Each row of a before or after table is a point. One or more steps were done to the points. Then noise was added and the rows were shuffled. The steps act on how far a point lies along the listed directions, d1 being the first. Name the steps. A step turns or swaps two directions, mirrors them in a line or flattens them onto one, adds a multiple of one to another, or multiplies one. Angles are multiples of 10 degrees, from the lower direction toward the higher: turns from -170 to 170, lines from 10 to 170 but not 90. Use the fewest steps. Two steps may share a direction if one is a turn and the other turns, adds or multiplies; they go together, in the order done. Otherwise the lowest direction goes first.
In the rows, zero is written as 128.

Directions:
(1): [ 75 103]
(2): [153  75]
Before (14 x 2):
[[122 208]
 [153 207]
 [170 110]
 [ 99 176]
 [158 117]
 [105 197]
 [122 214]
 [107 159]
 [183 107]
 [143 113]
 [ 85 130]
 [197 117]
 [116 191]
 [141 108]]
After (14 x 2):
[[107 123]
 [158 149]
 [168 108]
 [180 178]
 [175 202]
 [ 72 138]
 [107 116]
 [168 177]
 [ 62 151]
 [100 132]
 [177 154]
 [ 84 132]
 [142 213]
 [171 196]]
Steps: mirror d1 and d2 in the line at 50 degrees

Directions:
(1): [161 192 119]
(2): [100 152 190]
(3): [ 70 152  92]
Before (13 x 3):
[[126  77 118]
 [154 132 126]
 [140 164  23]
 [170  79 126]
 [155 176  97]
 [ 97 174 105]
 [182 133 139]
 [186  47  75]
 [165 155  39]
 [108  86  98]
 [131 149 106]
 [112  92  33]
 [186  80  58]]
After (13 x 3):
[[159 135  35]
 [198 119  65]
 [175 112 135]
 [128 144  42]
 [141 132  90]
 [ 87 145  99]
 [125 133 104]
 [141 124 127]
 [152 121 124]
 [134 146  21]
 [206 112  87]
 [179 110 133]
 [123 133 107]]
Steps: flatten d1 and d2 onto the line at 110 degrees

Directions:
(1): [ 91 145 146 199]
(2): [120  61 178 128]
Before (11 x 4):
[[125 222  77 175]
 [155 130 129  84]
 [156 110 139  65]
 [150 211  74 130]
 [169 126 108  78]
 [171 111 140  86]
 [162 161  99  77]
 [179 151  90  99]
 [134 206  47 174]
 [163  77 152  88]
 [120 177  83 127]]
After (11 x 4):
[[146 184 113 146]
 [157 172  95  85]
 [178 157  87 103]
 [179  66 135  44]
 [125 197 106 138]
 [144 109 110  70]
 [185  59 103  49]
 [184 113 111  46]
 [140 175 112 122]
 [151 178  88 121]
 [125 185 111 178]]
Steps: swap d1 and d2

Directions:
(1): [ 52 144 147  78 107 162]
(2): [ 73 149 111 209 116 116]
(3): [147 138 117 117  34  98]
Before (14 x 6):
[[162 117 143  89  64 116]
 [170 145 107 132 107  99]
 [ 67 136 121 110  57 108]
 [120 132 146 147 183 121]
 [161 117 112 112 152 135]
 [159 123 131  50  76 104]
 [154 142  90 136  63 123]
 [ 69 164 118 188 135 122]
 [ 72 137 148  48 113 170]
 [139 132 124 100 117 121]
 [156 138 115 154  81 109]
 [121 140  96 162  82 104]
 [167 114 109  97  87 120]
 [128 137 144 100  72 111]]
After (14 x 6):
[[139 150 109 157 137 110]
 [152 134 143  99  57 101]
 [201 120 115  87  71  79]
 [ 91 145 103 136  90 123]
 [ 49 164 137 119 116 145]
 [170 114 102 129 101 115]
 [106 136 150 144 194 127]
 [151 129 118 115 112 112]
 [154 119 106 145 174 136]
 [136 147  95 141  76 132]
 [106 130 122  53   8  99]
 [184 112 135 117  71 103]
 [176 123 135  20  42 126]
 [118 143 121 158 100 126]]
Steps: add 1 times d1 to d3; turn d1 and d2 by -50 degrees

Directions:
(1): [151 142 151 210 155  83 149  76]
(2): [106 148 147 126 104  39 127 193]
(3): [ 62 188 115 157  72 158 157 113]
(4): [121 205 102  80 191 109 119 105]
(5): [210 164 132  97  64 120 146 108]
(6): [132 113  34 151 103  99  76 112]
Before (9 x 8):
[[ 99  79  75 179 234 117  99  98]
 [131 115 185 169 143 160 186  96]
 [139  82 120 159 171  32 115 159]
 [123  68 207 100 154 176 142 177]
 [ 62 141 126 119 130 152 151 135]
 [138  34 148  90 126 169 118 157]
 [135  71 148 151 215 131 104 111]
 [115 168 144 131 181 149 153  68]
 [112 108 206 131 113 136 183 154]]
After (9 x 8):
[[ 65 139 172 177 163 176 150 100]
 [ 79 107 166 159 245 156 163 110]
 [ 43 134 113 158  67 188 139 148]
 [ 80  87 153 108  82 206 151 149]
 [118 119  88 200  99 136 141  73]
 [ 90 125  95 175  58 115 140 127]
 [115 162  88 149 161 134 123  53]
 [102 109  69 118 139 119  99 134]
 [ 92 129 206 155 163  76 182 161]]
Steps: turn d3 and d6 by 120 degrees

Directions:
(1): [176  82 111 115 121  94  38 168 124]
(2): [ 96 136 194 112 149 196  80 149  81]
(3): [144 159  54 122 202 162 101  90 113]
(4): [168 184 116 151 136 148 154 223 135]
Before (13 x 9):
[[ 89 124 192 131 136 183 110 150  95]
 [124 140 144  97 184 162  73 139  85]
 [128 145 151 142 130 168 137 168  87]
 [120 113  84 107 153 121 138  64 139]
 [ 92  89 176 122 108 135  99 106 125]
 [155 156  87 109 154 130  90 151 119]
 [160 147 105 146 149 142 127 156 121]
 [ 66 112 129 118 143 133 134   7 138]
 [ 76  92 186 112  85 151 139  73 110]
 [ 76  93 117 115 171 150  91  26 122]
 [111 122 145 120 139 172  89 147 102]
 [154 134 118 127 155 134 118 178 109]
 [100 111 152 129 130 129 152  78 123]]
After (13 x 9):
[[137 132  99 155 100  98 194 117 132]
 [123 141 165 141 130 154 154 160 117]
 [182 180  22 123 214 124 135 137 130]
 [133 131 186 154  77 128 148 223 146]
 [130 158  83  94 224 203  81 111  93]
 [151 158  25  98 200 129  82  85 117]
 [123 142 208 147  46 148 185 226 137]
 [150 201  58 135 246 224  83 168 103]
 [140 145 124 170  96 107 208 183 162]
 [145 112  76 125 157  98 132 100 128]
 [146 124  68 132 162 128 122  70 125]
 [118 198 128 136 201 224 105 163 101]
 [152 145  73 143 135 124 148 157 147]]
Steps: turn d2 and d4 by 130 degrees; add 0.3 times d2 to d1; multiply d3 by 2.5

Directions:
(1): [ 88  79  95 123  35 107  63 139 132 114 108]
(2): [101 101 105 106 166 141  78  92 138 219 182]
(3): [153 164 108 180 125 227  67 117 128 103 128]
Before (8 x 11):
[[106 112 100 162  85 143  68 147 136 107 119]
 [105  87  91 130  13  76  68 164 113  98  94]
 [167 149 170 153 177 151 162 153 114 111 128]
 [109  91 132  95 128 126 112 136 133 143 134]
 [117 122  70 140  87 185  23 128 150 170 168]
 [145 131  95 130 180 137 137 101 116 147 131]
 [149 167 135 191  57 205 100 141 105  22  62]
 [136 160 119 171 127 152 161 137 117  58 104]]
After (8 x 11):
[[134 150 111 181 135 187  83 134 136 111 131]
 [123 109 127 117 137 156  95 127 127 136 134]
 [119 131 128 143 113  94 178 140 117  70 103]
 [138 137  83 177  38 166  29 154 112  82 101]
 [137 124  98 121 183 116 153 100 112 149 132]
 [155 165 159 169  90 166 154 142 102  40  69]
 [177 198 107 163 196 249  76 109 141 178 195]
 [135 110 166 115 149  77 177 162 113 122 120]]
Steps: add 0.7 times d2 to d3; turn d1 and d3 by 60 degrees

Directions:
(1): [ 78 146 182 139 144 135 163  87 113  52 127  51]
(2): [136 155 136 108  94 132 227  71 165 131 133 191]
(3): [ 67 217 109 159 170 139 146 172 162 171  98 125]
(4): [149 157  67 188 142 143  97  53  89  98  80 154]
(5): [109  94  94 111 236  91 134 109 158 101 173 159]
(6): [160 160  71  93 118 196 135 178 146  51 156 122]
Before (8 x 12):
[[167  74 121  90 103 122  96 203 164 179 170 123]
 [123 150 106 151 121 142 141 131 147 122 120 151]
 [ 96 148 107 140 160 120 153 162 147 162 128 191]
 [120  59 182 111 156  61 177  56 142 148 184 179]
 [ 82 120 138  94 216 129 112 188 181 132 168 130]
 [202  78 101 118  58 155  81 172 140 145 132 121]
 [ 70 206 126 153  77 128 199  77 130 156  86 130]
 [125 142 144 177 123 115  77 123  70 197  91 152]]
After (8 x 12):
[[142  59 173 105  99  81 132 150 165 227 159 141]
 [119 232  22 120  90 228 122 197 126  44 114  76]
 [140  50 206 124  62  94 124 129 141 189 129  85]
 [ 89 149 113 118 163 146 151 205 150 111 152 136]
 [199 112  44  67 143 182 142 153 158  26 220 184]
 [ 94 172 210 125  92 129 214  92 121 151 129 146]
 [ 94 111 127 133 210  89 113 127 171 210 132 203]
 [106 143 120 146 134 145 117 164 138  99 130 101]]
Steps: mirror d1 and d4 in the line at 50 degrees; multiply d2 by 2; turn d2 and d6 by 110 degrees

Directions:
(1): [100 203 142  59  88 156 160  88 110  90 160 177 157  82]
(2): [138 110 148 159 164 100  60  91 178 120 218 181 137  99]
(3): [152 175 195 126  94 178  81 132 116 216 143 123  73 141]
Before (13 x 14):
[[164 177 159  97  81 183 111 155  92 197  58  91  65 162]
 [141  97 161 176 171  90  60 113 164 194 188 121  68 137]
 [118 103  55 131 135  91 136  92 140  61 145 173 190 100]
 [106 195 189  83  77 220 144  99  81 190 118 131 115 146]
 [154  93 137 169 179  89  51 118 169 148 207 186 125 116]
 [152  99 158 160 134 131 136 182 106 180  81  71  77 183]
 [144  44 110 172 156 113 110 158 160 134  84  86 120 167]
 [136 144 152 138 167 122  74 102 157 147 150 204 123 110]
 [112  62  78 143 161  89 141 112 145  55 158 124 156 129]
 [126  42  94 195 176 107 149 181 123 115  60  75 100 169]
 [166  86 157 171 161 114   7 157 194 229 150 116  86 153]
 [152  86 124 177 138 115  74 157 116 201 116  78  92 161]
 [121 118 134 151 161 108  78 114 164 119 215 159 144  57]]
After (13 x 14):
[[133 162 108  78  99 150 154 134  94 114  63 115 124 134]
 [136 112 131 126 123 127 179 177  93 143  60  78 105 171]
 [130  89 129 147 138 129 111 127 131 124 157 110 103 148]
 [150  47 102 168 166  96  68 179 180 184  96  82 116 168]
 [131  67 126 183 186  73  97 138 154 170 144  93  78 154]
 [135  86  99 156 133 118 119 166  95 165  81  70 113 165]
 [121  89 123 159 135 149 167 188  97 143  40  67  86 173]
 [141 125 107 145 115 123  91  99 142 136 157 163 142 124]
 [135  88 134 176 169 102  65 134 172 142 200 135 127  81]
 [ 93 160 146  83 111 176 164  74 101 113 134 160 168 120]
 [163  60 121 192 189  81  58 144 166 161 166 154 116 138]
 [138 116 140 154 187 111  80 115 163 140 135 185 124 122]
 [138  70 120 147 126 138 139 166 133 145  54  73 109 173]]
Steps: turn d1 and d2 by 30 degrees; multiply d3 by 0

Directions:
(1): [ 97 104 116 105 139 161 207  88  70 210 151 173 209 111 125 108 146 124]
(2): [116 218  91 192 132  87  99 128  80 148  97  96 174 165  76  96 151 181]
(3): [166 174 183  94 138 105  97 124  37 145  97 120 109  72 221 109 126 127]
(4): [ 82 115  74  50  78  41 170 102 137 140  88 115  83 168 155 102 121 151]
(5): [132 120  84 113 112 103 127 137  91 112 176  30 192 127 146 201  75  82]
Before (11 x 18):
[[137  42 174  62 100 142 150 138 132 103 160 129  64 100 220 171  78  63]
 [104 108 115 134 125 162 153 110 141 158 133 166 151 137  84 105 159 126]
 [115 152 168 122 149 105 141 102  95 178  63 240  62 125 141  15 218 213]
 [130 121 142 135 140 195 158 123 131 167 116 212 161 121  74  80 183 152]
 [117 131 141 117 123 119 153 154 112 133 156  82 152 112 149 171 122  99]
 [127 156 192 123 127 102 108 113 119 157  50 220  33 110 133  18 182 210]
 [124 104 138 126 144 170 144 138 162 128 177  87 127 141 105 156 100  96]
 [ 53 140 144 107 137 115 179  71 123 208  52 235 128 125  98  34 191 199]
 [ 96  63  99  78 132 103 143 148 217  85 152 105  57 163 126 156  77 101]
 [114 111 131  99 120  82 164 120 130 144 113 132 144 166 126 123 135 140]
 [170 146 129 113 113 134 121 149 170  65 136  94 127 114 181 152 127  95]]
After (11 x 18):
[[145 168  92 117 112 121 157 123 108 118 141  85 201 123 164 141 135 110]
 [ 74 105  64 146 162 144 177 122 127 164 185 106 214 162  63 148  98 112]
 [114  17 162  35 120 128 183 108 185 130 125 225  17 113 190 101 160 128]
 [132 115 151 150 141 174 115 129 157 131 123 175 116 122  96 106 162 126]
 [117 110 131 128 127 100 147 132 172 124 117 141 130 169  97 130 141 142]
 [162 104 188 113 138 202 123 140 156 124 107 215  96  93 119  93 168 131]
 [128 169 143 164 163 163 127 132 107 160 154  93 165 138  90 120 123 128]
 [ 76 143  88 132 109 103 201  93  26 215 138 133 209 160 123 100 132 145]
 [112   3 167  15  94 133 188 101 170 135 137 194  46  85 182 113 111 112]
 [108 180 134 156 127  94 132 153 109 142 118  92 142 136 119 131 150 145]
 [ 82  52 178  77 129 159 156 103 246 118  84 239  33 109 118  92 153 141]]
Steps: turn d1 and d5 by -70 degrees; turn d1 and d2 by 110 degrees; turn d3 and d4 by 50 degrees

Directions:
(1): [130 112 108 144  55 197 165 116  80 190 122 148 200 112 132 180 119 110
 158 185]
(2): [135 141  72  94  89  96 163 122  56  92 146 171 158 144  55  52 126 164
 142  96]
(3): [173 194 155 181  99  76  95 117 116 180  76  97 125 182 129 106 165 180
 168 165]
(4): [203 161 133  87  79 159 131 122 108 139 183 149  94 173 210 145 117 154
  73  84]
(5): [158 190 128 143 140 157 133 187 143  74 140 201 123 119 149  84 175  71
 132 206]
(6): [180 144 133 132 152 104 120 142 135 112 151  96 185 122 167  96   7  98
 194 126]
Before (12 x 20):
[[107 107 117 133 134 103 134 128 127 119 130 112 158 139  90 127 111 138
  146  99]
 [ 76  71 131 132 128 151 141 109 137 138 131 114 122 104 117 185 173 127
   83 129]
 [104 112 106 135  85 121 144 107  91 150  97 129 134 127  78 123 181 150
  132 136]
 [144 140 135 127 121 145 120 126 136 144 128 136 104 132 154 141 154 116
  125 143]
 [102 133 121 145 131 108 135 125 105 108 103 127 125 116  74 108 165 137
  139 144]
 [ 82  87  99 122  92 112 161  82  88 160 105 121 115 132  72 163 164 180
  114  89]
 [124 169 142 155 157  99 108 136 155 112  90 120 109 138 123  97 164 134
  147 141]
 [120 115  98  90 106 160 155 136  97 103 159 137 143 129 118 130 127 125
  105  98]
 [100 106 126 165 145 144 127 130 142 138 118 127 164  83 116 136 106  82
  172 178]
 [122 128 129 145 118 164 117 133 136 147 143 150 129 113 144 179 172 105
  115 161]
 [130 132 136 140 122 135 127 129 117 143 103 129 159 120 127 147 119 113
  156 160]
 [145 167 132 156 140 111 109 136 136 130  99 118 124 150 123 123 145 155
  135 171]]
After (12 x 20):
[[112 105 124 135 149 106 117 109 136 139 105  79 136 131 108 153  95 159
  131 116]
 [ 74 106 102 145  85 121 144 106  94 152  74 141 122 120  48 127 229 154
  121 149]
 [ 90  99 127 131 105 176 125 117 128 159 142 151 107 112 125 208 207 123
   80 135]
 [ 86 123 139 162 125 150 135 132 142 124 108 153 113 111 112 156 240 115
   92 192]
 [100 107 135 137 184  85 116 115 158 114 101  68 145 114 111 113  68 130
  173  91]
 [133 119 131 107 111 151 126 110 128 155 139 128  98 134 158 160 144 130
  107 109]
 [ 87 104 129 139 121 141 132 117 114 152  89 129 141 111  95 165 158 127
  131 153]
 [109 161 113 160  87 112 150 121  97 144  80 174 101 146  74 123 251 162
  124 173]
 [ 68 102 118 151 153  95 135 119 111 107  92 105 139  97  44 111 146 130
  159 141]
 [ 36  71 121 180 158 140 132 123 145 142  80 129 158  61  59 149 157  88
  165 190]
 [145 153 105  97  92 171 153 153  96 100 159 166 124 146 135 120 171 125
   94 126]
 [119 143 122 161 148  94 127 152 133 107 113 125 168 141  82 100 130 121
  176 150]]
Steps: add -1.5 times d1 to d6; mirror d3 and d5 in the line at 150 degrees; multiply d4 by 2

Directions:
(1): [ 96 147 120 189 118 181 217 154 171 185 113 126 193 135 144  50 122  87
  94 152 159  73 121  87]
(2): [ 93 108 120 134 141 147 221 108  96 138 204 190  78 183 174 163 153 112
 102 123 159 185 191 166]
(3): [179  79 184 142 103 122 140 135 118 147 104 137 112 103 145 148  19  35
 101 173  89 197 122 102]
(4): [150 122 102 116 149  62 163  82 146 147  82 149 127 178 130 183  84 139
 176  93 229 121  92  46]
(5): [143 194 215 160 162 143 153 171 131  67 110  86  76 134  87 101 161  99
 198 129 166 165 182  88]
(6): [116 140 116 135 205 145 122  77 231 185 181 103 147 121  32 153  92 127
 132 117 100 171 156 143]
Before (13 x 24):
[[128 135 102 158 128 137 124 126 166 148  83 111 172 139 118 109 128 133
  155 116 151  76  98  62]
 [101 134  82 131 140 133 161  90 183 194 120 128 198 145 108 111 101 133
   97 112 144  84  92 113]
 [100 119 122 155 110 175 205 153 115 126 149 123 112 134 124  95 113  66
  126 168 114 155 182 148]
 [ 85 148 145 120 168 136 192 118 137 110 197 137  95 169 116 152 164 128
  171 116 158 169 197 138]
 [128  62 130 157  34 141 133 187  84 155  98 148 159 106 188  76  67  47
   51 228  50 126  89 161]
 [186  32 117  95  73  71  73 101  79 126 101 176 122 129 207 192  46 108
  104 139  88 179 107 104]
 [107  89 124 130 117 108 172  97 121 152 166 172 139 158 123 161  86 110
  121 122 151 157 121 156]
 [150  91 214 119 126 122 100 141 116  98 128 118  77  77 133 149  89  78
  135 168  69 214 128 167]
 [155  40 118 132  52  99 117 129 112 183  78 148 173  88 171 112  52  68
   81 169 104 114  70  78]
 [127 114  80 117 135 147 103  97 181 162 142 117 190 116 100 119 115 123
   93 150  84  95  97 133]
 [130  88 180 137  85 137 115 166  50 102 157 147 115  99 184 102 119  83
   91 144  67 162 158 177]
 [140 169 134 141 112 144 143 146 150 110  89  86 138 144 127  63 147 118
  166 112 183  98 106  75]
 [121  98 118  94 107 152  85 157 120 137 105 146 143  95 138  89 121 132
   88 163 101 105  82 143]]
After (13 x 24):
[[ 66 106  77 113 112 132 141 121  97 132 183 158 119 145 157 102 250 174
  120 110 156  95 156 163]
 [ 86 112  97 100 145 171 135 140 127 149 167 171 126 128 138 100 160 143
   86 152 123 123 121 179]
 [127  97 125 109 110 162 156 123  99 128 161 155 128 136 175 134 131  84
   87 168  92 142 140 151]
 [ 98 148  73 145 115 154 103 149 141 118 109 114 197 138 156  60 212 193
  145 111 137  40 123 109]
 [130 117 149 115  93  88  86 135 105  84 117 124 140 117  97 130 110 143
  159 122 126 117  93 154]
 [132 132 125 117 148 127 170  93 145 122 174 130  91 183 132 141 137 106
  156  99 181 179 154 121]
 [127 117 128 151 154 145 177 113 125 133 154 161  88 173 140 166 134 107
  146 111 156 168 169 112]
 [161 121 174  92 115  78  73 138 143 101  84  96 139 102  99 148  73 112
  185 135 107 142  98  87]
 [126 109  85  89 108 109  89 127  81  74 124 109  99 121 109 147 138 153
  167 123 103 131 134 168]
 [132 106 152 115 121 121 153 109  89 117 152 157  89 145 151 160 100  98
  110 128 117 179 144 157]
 [ 86 128  97 122 123 135  73 139 116 128 151 111 181 102 130  83 181 195
  119  93 100  66 125 175]
 [ 94 138 126 133 104 132 133 155 133 119  95 117 164 104 159  69 187 163
  135 139 148  51  70 139]
 [ 48 120  48 105 107 130 108 140  86 110 193 153 129 161 147 120 245 209
  104 135 103  85 139 248]]
Steps: turn d1 and d2 by 140 degrees; turn d3 and d6 by -130 degrees; multiply d6 by 0.7; flatten d4 and d5 onto the line at 40 degrees
